Each row is a point. A path goes straight from each point to the next, and from the last back to the first. The post is the endless flat space through its rows: a point in 2 columns, a line in 3, a plane in 4, and so on, so that a path can go around it. Count how often the path circles the post. Going back the other way cancels.
In the rows, zero is written as 128.

Post, 2 rows:
[[109 136 133]
 [177 144 129]]
Path, 25 rows:
[[203 154  97]
 [138 171 147]
 [ 42 136 158]
 [109 131 165]
 [101 154 171]
 [144 175 115]
 [113 168 170]
 [106 125 170]
 [194 112 105]
 [208 151  91]
 [170 185 119]
 [164 183 171]
 [117 121 184]
 [142  92 127]
 [162 139  98]
 [142 158 127]
 [177 179 106]
 [159 138 104]
 [174 177 136]
 [197 182 114]
 [213 125  85]
 [117 152 105]
 [ 87 167 163]
 [ 33 111 186]
 [138 106  92]]
Times around: 3

Post:
[[113  99 116  98 134 100 127 126]
 [134 133 140  94 172 146 117 173]
 [ 91 170  91  97 161 135 108 116]
 [116 203 165  61 150 140 148 185]
 [110  77 101 177  79 165 142 117]
 [ 53 149  82 105 175 109 142 127]
 [155 141 142 102 176 121 141 154]]
Path, 23 rows:
[[123  99 146 121 172 104 117 112]
 [107 120 135 168  75 168 138 140]
 [ 78 156  38 104 237 139  87 164]
 [ 80 109  71 107 130 109  81 110]
 [104 104 127  76 194  72  62 120]
 [ 48 115 117 142 154 155 159 147]
 [ 73 128  95  85 138 144 110 133]
 [ 81 121  90 130  68 124 182 124]
 [163 154 121  68 201 108 120 112]
 [137 153 160 116  86 108 124  90]
 [168 167 148 130 118 151 137 146]
 [ 85  83 105  65 185 127 120 233]
 [ 96 116 108  56 134 123  93 171]
 [158 148 115 155 189 111 149 134]
 [ 59 123 172 106  73  74 199 132]
 [ 11 144 150  98 170  99 166 187]
 [ 83 154  89 158 188 117 170 174]
 [146 140  92 202 117 223 158 148]
 [121 134  77 102 161 189 102 102]
 [ 88 169 143 101  92 135 134 107]
 [117 131 136 105  95 106  90 135]
 [ 34 102  53  73 215  82 135 177]
 [109  98 161  52 129 108 189 171]]
Times around: 2

Post, 10 rows:
[[165 145 101 141 101 101 149 141  85 150 124]
 [139 152 126 121  94 108 124 158 112  82  66]
 [149 127 131 168 156 122 121 111 141 154 136]
 [153 164 151 100 114 109 149 138 164 123 147]
 [117 128  50  99 140 133 115 141 126 143  81]
 [107 123 105 139  91 102  88 149 169 126 113]
 [121 121 109  51 141 117 127 101 113 102 146]
 [167 125 141 108 134 172 138 103 155 136 208]
 [ 92 116 117 160 104 135 138 159 133 165 108]
 [137 112 140  93 125 124 100 139 124 123  97]]
Path:
[[ 86 174 148 126 119 204 146 184 173  83 124]
 [136 106  92 143 198 164 113  92 119 191 121]
 [115  99 147 120  61 108 122 113 105 119 156]
 [139  79 153  79 105  84 105 106 149 115 164]
 [207 125 162  78 158  75 147 139  58 129 159]
 [133 181  42  83  74  80 112 135 185 119 197]
 [148 139 133 100  32  95 155 152  69 151  99]
 [149 103  90  38  98 120 151 131 128 148 156]
 [123  99  86 172 125 113 154 142  86 150 136]
 [128  54 149 166 119 107  75 101  71 189 249]
 [119 106 161 146 185 169  90  64 167 149 189]
 [173 114  85  76 107 140 167  93  77 145 183]
 [ 75  33 130 120  41 112 107 143 129 159 200]
 [148 171 133  82 177  80 150  89 125  97  76]
 [157 164  85 125  95 164 126 149 158 136 124]
 [115 163  81 120 141  97 135 144 173 158 129]
 [192 152 150 120 138  37 132 143 106  80  56]
 [112  95 191 105  99 123 140 138 150 145 133]
 [127 125 148 103  58 129 152 122 131 167 154]
 [161 107 107 136  95  83 152 144 117 165 132]
 [166  89 129 157 165  75 114 101  48 164 181]
 [125 164 190  76 106 127 172 185  71 148 126]
 [112 122 125 134 149 120 141  88  93 141 118]
 [166 107  75 139  34 144  86 149 176  92 108]
 [126 121 150 126  87 189 159 177 121 100 119]]
Times around: 3

Post (17 x 18):
[[187 142 160 109 127 143 107 136 176 129 154 141 120 107 104 125 146 144]
 [157 135 148 159 126 133 149 122 121 102 165  96 122 134 114 126 155 150]
 [165 136 167  98 136 114 120 114 196 115 130 103 112 103  77 200  96 164]
 [144  87  75  95 186  81 142 131 138 146 121  85 172 116 139 155  85 117]
 [133  99  93 117 154 116 115 134 138 110 119 130 132 105  87 159  91 105]
 [115 129 155 156  89 108 157 124 112 141 125 129 153 144 128 118 159 148]
 [168  82 126  99 167 126 135 138 152 147 142 134 118 137 106 196 118 136]
 [ 79  97 129 150 101 170  81 112 135  89 107 114 140 186 121 103 139 145]
 [ 96 128  84 147 129 162 147  95 137 137  98 138 153 123 151 112 155 140]
 [168 139 142 166 132 114 103 113 135 102 123 150 132 126 141 158 152 158]
 [ 92 140 140 143 147 142 125 127  93 125 132 127 144 129 144 116 174 136]
 [131 102 109 102 161 103 144 153 135 132 121 121  94 107 143 144  62 118]
 [179  82 177  85 130 132 147 127 202  89 145 107 143  97 100 200  83 138]
 [138 124 121 113 120  95 155 176 163 142 136  76 125 141 118 204  85  71]
 [119 132 113 119 108 185 102 117  92  96  77 129 163 154 128 118 150 137]
 [163 151 154 163  95 137 113 111 119 138 191 126 121 118 137 154 118 146]
 [ 97 144 126 138  93 150 143 162 141  93 131 125 158 171 107 129 117 159]]
Path (25 x 18):
[[125 105 159 131  74  98 155 108 131  83 131 153 147  80 165 125  82 103]
 [115 156  83 114 140  75  93 123 140 170 120 103 108  85 191 121 102 131]
 [146  93 237 169  93  96  73 113 182  88 126 145 145 168 124 219 158 197]
 [134 152 149 161  87 134 174 131 209 126 182  74 194 128  73 141  91 121]
 [139 163 137 124  82 174 140 126 161 120 185 112 103 130  61 131  90  82]
 [168 176 144 129  87  90 122 161 122 124 173 138 156 105  81  99  99  74]
 [128 136 132 180 134 125 113 134 126  94 130 173 134 114  96 144 111 136]
 [ 95 119 162  82 150 177 156 178 157 114  91 139  82 112 155 104  90 121]
 [108 123 184 161 115 102 132 111 150 125 137  76 147 169 117 137 118 118]
 [156 179 129 112 127 159  83 149 154 111 136 144 160 151  76 167 179 134]
 [156 114 182  78  90 134 159 151 137 141 249 138 117 144  70 147  64 144]
 [164 128 197 137 127 106  75  99 119 105 109 148 162 137  73 147 137 144]
 [179 120 126 132 133  97 117 119 132 113 195 150 122 128  69  79 117 168]
 [159  74 175 137 129  56 126 101 131 116 145 109 154 133 140 126 151 184]
 [127 130 129 116  95 155 117 109 178 155 147  66 140 130  95 135 138 131]
 [200 101 154 126 146  85  84 123 184  93 139  52 163 138 111 170  69 150]
 [124 191 137 119 140 162 105 155 125  88 129 158 131 103  82 124  74 150]
 [198 111 137 101 133 172  89 142 118 128  88 141 148 125 150 143 100 156]
 [171  83 142 136 106 124 175 115 162 172 165 120 187 134 144 173 162 212]
 [ 77 149  87 155  99 136 145 109 117  80  74 128 129 128 147 167  95 158]
 [154 101 114 130 148 165 144 125 133  91 146 142 169 160 118 158 163 145]
 [146  85 129 132  70 138 123 138 115 131 167 150 136 156 120 164 109 151]
 [144 120 119 122 125 157 139 130 132 134 164  95  85  84 109 174  89 145]
 [124 114 152  79 158 206 130 150 138 107 101  96 160 111 157 140  95 139]
 [ 89 154  62 196 112  68 123 161  49 126 108 150 173 166 143 146  69  73]]
Times around: 2
